Each row of a before or after table is a point. The points were changed in one or more steps. Then noise was added and the rows were shuffled. The steps act on how far a point lies along the listed directions, d1 being the first. Name the steps. A step turns or swaps two directions, mirrors them in a line or flattens them onto one, adds a multiple of one to another, or multiplies one. Angles are multiples of 10 degrees, from the lower direction toward the higher: turns from -170 to 170, lines from 10 to 170 but not 90. Use the fewest steps. Two steps may share a direction if one is a turn and the other turns, adds or multiplies; they go together, in the order done. Otherwise the lowest direction goes first.

Directions:
(1): 7	20	43
(2): -20	-38	21
(3): -43	21	-3
Before (13 x 3):
14	-24	6
27	-51	2
-6	35	22
10	2	-5
11	-30	-11
25	10	-25
-46	-29	-30
63	49	-44
0	-12	-74
-19	-8	-14
23	-38	19
-8	40	15
3	-59	7
After (13 x 3):
11	-23	23
7	-17	21
10	2	-3
-14	-11	-2
-9	43	-16
17	-21	-24
89	-14	-14
-32	40	-23
-41	-20	-4
-6	20	-17
-5	27	-12
-8	47	-28
33	-2	-9
Steps: multiply d1 by 0.4; swap d2 and d3

Directions:
(1): -47	-27	-31	0	14	-24
(2): -23	11	24	-30	43	27
(3): 7	-9	-40	14	7	51
(4): 13	-21	20	46	38	-7
(5): 41	-25	-16	-37	22	-16
(6): 7	51	-28	9	26	-20
Before (12 x 6):
21	-53	46	-16	18	17
-5	58	18	-2	22	-20
-2	-19	57	-44	-23	-15
-13	-53	-26	-11	-3	-61
15	-42	4	-49	22	-29
1	32	-12	-14	-15	-5
-19	-12	29	-40	42	-37
75	-16	52	16	8	25
-31	14	3	36	-2	0
30	-20	-2	-28	-10	13
10	-18	-23	2	-14	31
-13	-13	11	18	-8	11
After (12 x 6):
9	-7	29	-16	-26	-22
-32	-5	6	34	-11	9
19	21	23	-5	49	-54
-2	54	-22	-18	41	-31
-15	6	14	18	-6	-14
-18	-40	-58	-9	2	-45
-3	11	-18	18	17	60
-12	-7	-31	-10	71	2
80	34	28	26	18	-25
16	-14	-31	-33	44	-34
-2	16	-16	-18	-15	31
26	10	7	-34	1	-19
Steps: turn d3 and d6 by -120 degrees; turn d1 and d6 by -20 degrees; turn d2 and d4 by 20 degrees

Directions:
(1): -30	-40	27	-7	-16	-28	4	43
(2): 8	31	5	15	-64	-12	27	0
Before (11 x 8):
3	10	7	19	-42	-6	20	7
-16	-29	10	-14	14	-24	2	32
-8	34	-21	6	-7	29	19	-22
21	35	3	3	-3	21	-6	-29
-29	-62	25	-18	42	-3	-2	25
-9	-35	4	-22	71	3	-37	-7
10	10	-18	2	44	25	-19	-38
14	-1	1	19	4	-6	0	-8
34	35	-25	26	-24	39	-5	-31
5	14	-39	-13	91	40	-44	-21
-48	-67	9	-23	43	-24	3	53
After (11 x 8):
-15	-26	18	10	-13	-15	7	25
12	-9	2	15	11	-13	-4	3
20	35	-43	-7	78	44	-39	-31
3	2	-17	-5	55	24	-24	-26
30	48	-11	17	-32	23	33	-41
27	69	-37	19	-44	10	49	-27
-39	-22	-2	-13	34	16	2	13
-17	-51	-2	5	35	18	-36	24
23	39	-12	5	-25	-15	22	-5
42	48	-23	1	12	23	-14	-57
-10	-21	19	-18	35	8	-23	2
Steps: swap d1 and d2

Directions:
(1): -20	29	-49	22	-10	4	-14	48	-14
(2): -12	5	-35	-47	-6	32	-27	-38	-16
Before (9 x 9):
4	-16	39	-33	19	19	-3	-39	0
29	-5	41	60	4	-28	41	53	16
9	16	-5	20	-7	-9	0	45	-15
17	-25	32	18	-5	-11	14	2	20
-11	21	-9	16	-11	30	-4	10	-6
16	-33	46	-9	14	-16	17	-27	8
14	-10	21	-61	0	14	-9	-91	-5
-3	25	-45	53	0	7	-4	54	-9
-14	26	-48	33	-16	2	-12	76	-19
After (9 x 9):
3	23	-22	56	-9	-11	13	77	-7
14	-10	12	36	-19	-16	13	30	13
3	20	-28	-6	-11	11	-16	32	-26
17	-21	66	2	22	-4	16	-13	6
28	-25	74	-15	7	-21	21	-63	13
16	-21	43	28	13	-31	27	11	4
-19	29	-72	-25	-18	31	-34	39	-38
-10	23	-67	9	-10	37	-25	14	-26
-10	14	-6	1	-18	39	-7	-12	-6
Steps: turn d1 and d2 by 50 degrees

Directions:
(1): -11	-10	-14	11	-4	28	-33	44	-5	-60	-3	-35
(2): 55	11	-22	-18	-5	-46	-44	27	-16	15	4	0
(3): 13	24	27	-48	13	0	47	22	-16	-7	18	-44
(4): 11	27	52	-22	-36	6	-20	1	39	-17	-38	16
(5): 43	-62	46	9	31	6	-8	-15	-3	-9	1	-6
Before (13 x 12):
-35	-25	-23	27	-3	25	-8	1	8	-6	3	13
-6	6	-46	-7	-17	-9	-20	15	-15	-10	-4	-19
-12	28	-9	-20	5	-6	19	45	-4	-5	-2	-17
29	8	93	-17	7	18	64	-40	29	34	-16	14
-12	-6	71	-7	3	-23	69	-48	39	63	9	32
-34	-21	48	0	9	42	76	-52	1	26	13	40
47	49	69	-51	-31	-11	-24	8	16	-10	-26	9
-10	13	-34	21	-13	2	-17	23	-8	2	-20	-5
-21	-29	13	-5	30	0	71	-58	-2	44	12	18
1	46	3	-2	-29	-9	6	12	-10	-13	-19	-6
30	-36	28	-16	22	-4	28	-23	-13	5	30	-9
-19	22	2	9	-2	10	-5	31	-22	-40	-15	-22
5	-18	49	-12	1	-3	25	-54	18	31	12	2
After (13 x 12):
24	-45	20	15	12	-19	-19	-48	4	34	20	6
58	-40	-7	18	-3	-31	-46	-23	-17	50	7	71
33	-70	-9	67	39	-5	3	-48	-13	53	14	34
63	-30	7	-20	9	-49	-22	-23	-2	49	-4	33
31	-57	19	30	20	-57	4	-45	15	76	21	50
-26	22	-27	20	-1	0	-11	29	-33	-24	-13	-12
-22	21	-13	-30	-22	6	14	9	-4	-13	-9	-23
9	11	1	-9	-30	-2	-34	24	22	-6	-18	16
-21	16	-33	-3	14	-8	20	33	-15	8	7	-3
49	-42	15	-12	21	-13	-2	-9	-19	-1	32	-13
-13	36	-4	-1	-20	12	6	21	5	-3	-27	-11
-55	-31	-13	48	34	41	45	-44	-23	0	27	7
-26	24	-25	28	-9	-1	29	-9	-23	2	-2	0
Steps: turn d1 and d5 by -20 degrees; turn d3 and d4 by -110 degrees; turn d2 and d3 by 130 degrees

Directions:
(1): -4	-31	-19	-4	15	-34	-14	10	9	-23	16	-62	-54	12
(2): -10	-47	24	-8	6	4	49	20	-44	27	-14	-21	1	-43
(3): -11	-40	-12	-50	22	20	-44	6	19	-6	18	36	-4	-41
(4): 16	-5	-9	-14	-37	5	47	36	48	27	35	19	-26	11
(5): -55	-1	25	-9	-18	32	29	-57	19	-28	14	-10	-16	-2
Before (8 x 14):
30	29	-16	12	28	-27	-100	-11	3	-38	-20	12	13	14
-21	-45	18	-13	16	17	12	-14	-52	20	-27	-13	18	-40
-2	34	3	39	-8	-16	-2	-23	-30	-22	-14	-35	-14	38
-8	44	-5	40	-11	2	11	-16	-32	2	-10	2	34	27
-46	-14	41	-14	10	19	-12	-42	-33	-19	-32	-6	23	-37
23	56	-31	10	-3	-15	-42	-5	22	-12	0	18	7	44
10	13	-37	-18	19	2	-56	0	10	-14	8	40	5	9
-27	8	19	25	-22	1	32	-15	-6	-22	-9	-21	7	9
After (8 x 14):
3	25	-12	-11	-4	43	-19	8	-11	28	1	97	71	-23
33	-36	-5	-44	-3	-1	-11	71	8	46	-1	48	13	-42
4	54	-22	2	4	3	-53	-29	17	-22	-5	31	19	29
46	33	-24	27	21	-47	-87	8	5	-31	-17	-11	-2	33
15	-57	-3	-28	12	7	11	36	-32	48	-12	10	10	-44
7	10	7	13	-32	4	37	29	10	13	-2	21	20	3
33	53	-5	52	-29	-24	23	15	-26	11	-15	-13	-1	51
-2	4	-38	-18	24	-4	-63	-10	9	-28	9	19	-9	11
Steps: multiply d1 by 3; turn d1 and d3 by -50 degrees; swap d4 and d5

Directions:
(1): 30	23	-18	6	31	-26	24	35	-46	-47	-13	-14	-4	24	-50	3	19	-24
(2): 53	-2	50	-37	22	-5	-38	41	26	23	6	8	19	19	-23	-15	-22	17
(3): 22	-11	-2	23	33	25	32	-4	10	6	-39	-56	-35	15	22	-12	-49	25
Before (13 x 18):
-10	8	-32	0	-6	-14	35	-18	-45	-23	-19	2	-22	-4	-5	8	23	-15
48	33	23	-20	23	-25	-28	50	-26	3	6	22	11	5	-35	-1	10	-7
39	-4	3	11	35	22	8	28	-16	-11	-19	-57	-25	21	-4	-17	-16	16
-5	37	-5	-9	-10	-41	-9	39	-34	-52	5	21	30	16	-52	4	75	-38
-60	18	-43	34	-33	-1	10	-38	-32	-33	11	23	12	-19	-14	19	49	-25
3	16	5	-10	9	0	5	23	-19	-17	15	-15	3	10	-19	3	34	-16
71	-13	25	-12	60	-6	14	39	10	5	-27	-40	-17	37	-24	-33	-46	23
-23	6	-37	50	-21	-1	7	-47	-22	-16	-5	7	-27	-18	28	26	6	-5
21	21	-36	11	8	-16	48	14	-52	-42	-27	-1	8	17	-33	-3	37	-29
-13	-9	-18	20	1	25	36	-24	22	-2	-18	-19	-27	0	25	-3	-26	29
-30	45	-72	38	24	-20	73	-2	-81	-79	-17	-26	-16	8	-46	13	86	-52
-5	9	32	-21	-15	-1	-33	14	32	17	28	6	9	1	14	-9	5	14
-15	-7	-3	-12	-28	-18	-25	-9	3	-16	21	47	40	-22	-7	-5	53	-31
After (13 x 18):
-27	33	-39	26	-8	-27	33	13	-48	-65	-20	-13	-1	13	-28	7	67	-39
18	-6	-30	33	28	-2	42	-2	-20	-44	-40	-37	-14	8	-4	-15	7	-19
26	54	-1	-33	29	-48	-6	60	-55	-53	23	33	39	23	-100	3	97	-51
69	15	24	3	28	-21	-32	29	-9	-9	-7	9	-4	21	-30	6	-15	8
12	21	-17	-15	-16	-26	10	18	-37	-26	4	42	38	5	-39	1	59	-33
-57	-23	-3	-18	-53	-6	-26	-43	25	31	45	56	23	-36	30	-2	28	-2
-21	-8	13	-20	-36	10	-49	0	3	17	43	27	23	-20	11	-1	35	0
-16	15	-7	-3	-4	3	10	6	-19	-16	19	-12	2	0	-7	8	41	-19
45	27	-2	11	44	-10	8	39	-32	-41	-22	-21	5	34	-69	-7	3	-8
-21	6	-5	19	-4	16	17	-11	15	0	-4	-38	-28	2	38	-7	-10	16
25	-4	31	-30	1	6	-20	18	42	16	11	23	15	9	-11	-10	-17	30
29	14	6	-34	7	-28	0	20	-34	-12	-6	22	1	11	-35	1	21	-11
-42	23	-39	29	-23	-3	15	-27	-40	-6	3	17	-14	-33	25	19	31	-18
Steps: turn d1 and d3 by -120 degrees; turn d1 and d2 by 140 degrees

Directions:
(1): 25	7	-31	24	32	-50	11	10	-45	-36	-1	-32	32	5	-1	-40	6	-49	-23	-29	6	-10	-25	33
(2): 21	-24	-3	19	-15	34	-24	-22	-66	14	-14	24	1	-37	-9	-58	-30	16	1	-19	25	20	7	-43
(3): -41	31	30	-24	-7	-36	-20	-26	-6	0	-15	0	-17	62	26	-62	10	-2	10	9	11	-37	15	-32
(4): 10	-39	-49	-29	24	38	12	-9	15	17	7	-2	56	47	17	-14	28	-26	9	13	-23	23	-3	-47
(5): 4	6	-12	-24	21	-13	26	15	41	29	-37	-2	0	-23	-42	5	-15	-23	33	-63	35	-40	2	-39
(6): 39	38	5	15	50	-23	-48	4	16	-30	27	1	-12	-11	21	20	-34	-6	23	17	-15	16	-22	-63
Before (9 x 24):
-43	-2	14	-9	-30	-8	50	6	15	-7	0	-13	-3	-8	-13	32	27	-7	-13	-3	-16	-25	3	90
-20	-24	-40	-6	-31	13	27	9	-18	14	-24	8	24	11	-22	-25	21	-15	-17	-19	17	-12	12	27
-31	-27	11	-31	-18	44	4	15	55	-19	47	2	-2	44	35	55	48	33	-30	76	-61	25	14	53
0	-18	-22	11	-4	19	-20	-12	-27	12	-7	-7	16	-6	-3	-52	5	-24	-2	-6	-3	6	13	-9
22	18	-27	-8	41	-8	-6	-1	-1	-10	-30	-16	31	28	-5	-31	7	-38	11	-6	2	-8	-6	-39
-27	20	13	-22	7	-15	-6	5	-6	-8	2	-12	30	80	60	-45	31	-29	15	41	-25	-2	9	-16
-54	1	43	-21	-48	-26	19	-10	-7	31	-18	13	-40	24	-17	-17	19	18	11	-11	27	-25	28	17
26	15	-8	30	18	-25	-12	8	-55	-31	14	-22	6	-40	5	0	-9	18	-20	13	8	12	-18	42
-24	19	0	13	-21	-43	33	7	-28	-11	-31	-21	-10	-14	-25	-3	-5	-19	-19	-49	26	-38	5	91
After (9 x 24):
-18	-30	-32	4	-38	42	12	13	-11	6	1	17	19	12	1	19	28	10	-29	33	-13	23	12	51
25	37	-5	22	38	-42	-5	18	-27	-34	12	-25	3	-45	0	18	-4	11	-12	13	7	4	-25	34
-13	-12	-24	0	-1	24	-3	19	36	8	18	-15	15	-3	0	28	24	-23	3	22	-33	19	10	30
-36	11	25	19	-17	-85	4	-17	-80	-22	-2	-15	-12	51	8	-84	35	-14	-25	-11	24	-26	8	57
24	-18	-31	-11	21	49	25	12	30	18	-27	-1	29	-13	-32	34	10	-14	6	-10	0	23	5	-13
-15	-12	17	30	-34	9	-6	-28	-83	-24	6	15	-9	-26	7	-61	-9	6	-28	1	-3	17	2	37
5	-30	29	-5	-16	83	-73	-22	-32	-8	32	51	-26	-3	46	-33	-24	68	2	66	-21	52	25	-90
-5	15	-16	50	-13	-49	14	-7	-93	-35	-16	-24	7	-16	-2	-47	1	-28	-45	-43	22	-17	-15	109
26	-6	-18	4	12	36	-13	16	-18	2	8	5	37	1	35	-18	-3	-24	20	22	-24	40	-4	-39
Steps: add -1.5 times d4 to d3; turn d1 and d3 by -60 degrees; multiply d2 by -1; turn d5 and d6 by -50 degrees

Directions:
(1): 15	11	-7	4	42	-3	10	-18	-22	-9	-7	-43	-19	21	5	38	12	-10	-29	-19	-8	17	29	-18	28	99	25	52	8	4	19	-5
(2): 29	6	-50	7	21	-18	-23	33	-1	87	-19	36	-12	-21	2	5	-12	4	-47	21	13	-1	-7	9	33	-15	17	5	-2	-7	57	34
(3): 58	34	-7	-6	5	12	11	5	-46	32	12	-10	-28	18	-3	-15	43	-31	102	13	12	7	-21	-5	21	-5	-9	5	-21	-2	3	-3
(4): -21	2	19	23	10	-69	94	20	-14	6	-5	1	-38	6	8	20	-12	-25	1	4	20	-2	12	16	-28	1	-25	-31	10	45	13	28
Before (10 x 32):
-42	-17	32	18	-7	26	26	-28	26	-69	-3	-33	15	20	-6	16	-21	0	-16	-5	-23	14	4	-20	-46	30	-12	-3	8	1	-24	-22
-48	-16	13	13	-11	-42	47	9	29	-17	-14	24	6	-10	-3	12	-25	12	-75	-7	-6	-6	21	11	-26	-22	-13	-34	12	30	3	36
34	-6	-82	15	24	-3	-55	42	-1	121	-43	49	-10	-25	6	8	-13	27	-82	28	7	-8	-26	9	53	-19	26	8	0	-11	78	56
-50	-17	4	12	-10	-4	-17	-3	31	13	-11	39	22	-33	17	-12	-27	36	-72	9	1	0	4	4	-25	-36	-5	-35	-7	1	11	15
-16	-8	3	1	-2	-10	-39	-14	22	-18	-16	4	40	-11	5	25	-11	24	-55	0	-18	4	28	-6	-6	27	12	15	21	-4	-11	1
37	13	-31	10	-23	18	-69	20	7	82	-14	54	0	-37	7	-44	-8	17	11	40	11	-16	-36	-10	30	-62	6	-29	-14	-35	10	34
-10	17	-7	-3	5	-1	6	-10	-11	-4	4	4	0	-14	-5	0	-8	14	10	6	7	-10	-1	-5	-17	-8	15	-1	-5	-6	-4	8
37	0	-37	-22	-17	53	-69	-9	-13	25	-13	8	17	-4	-17	-40	23	12	37	-5	-12	-9	-26	-27	28	-15	5	22	-24	-26	-16	-25
3	12	-34	2	16	-9	-24	17	7	38	-7	-1	-1	-6	-8	13	8	5	-26	3	-8	7	-12	-4	36	10	20	17	3	-4	20	24
20	7	-44	-6	4	33	-95	12	36	83	-19	52	31	-36	-4	-19	-23	31	-52	34	-3	-15	-11	5	42	-34	31	23	-2	-28	39	27
After (10 x 32):
28	22	9	4	-11	-27	9	8	-24	23	-2	17	2	-1	2	2	21	-15	69	27	8	3	-5	3	-10	-28	-21	-21	-2	10	-10	15
8	29	6	20	28	-46	60	14	-16	51	-12	7	-39	2	7	15	-5	-26	11	25	21	-5	14	11	8	20	-7	4	8	41	33	43
-35	-19	-2	18	12	-64	75	10	-9	1	-31	-3	-29	2	1	17	-21	-7	-47	-16	7	-8	19	-4	-25	27	-20	-8	11	47	4	17
-17	8	-15	4	-2	-23	3	20	11	17	0	8	-1	-7	-9	2	5	2	-3	4	-3	1	-17	2	10	-23	-3	-14	3	7	1	19
60	28	-15	-18	-4	47	-36	-13	-25	16	6	-6	4	16	-13	-17	52	-5	59	0	-16	10	-15	-19	41	-2	10	19	-24	-21	-5	-3
1	12	1	35	29	-43	29	-5	-16	25	-23	-12	-40	-4	19	28	-11	-4	-46	1	6	6	26	-25	23	82	15	8	16	11	20	34
13	0	-29	17	11	-11	5	24	-19	57	-26	14	-21	1	4	7	1	5	-17	14	7	-7	-20	7	17	-7	-2	-9	2	15	33	36
13	8	7	11	-12	38	13	-7	-2	-6	2	-10	-4	18	-12	-12	4	-15	57	20	-7	12	-28	-13	-25	-20	-19	-12	-16	-10	-7	-12
-7	21	-9	-3	11	0	4	-12	-10	-5	2	-2	-1	-11	-6	6	-5	14	7	3	6	-7	2	-4	-12	4	17	7	-4	-10	-3	9
40	36	-4	3	22	15	5	-15	-48	38	4	-13	-25	6	18	-7	45	-12	58	8	9	22	-3	-18	19	30	-2	6	-27	1	18	2
Steps: turn d1 and d3 by -170 degrees; multiply d2 by 0.4; multiply d4 by -1
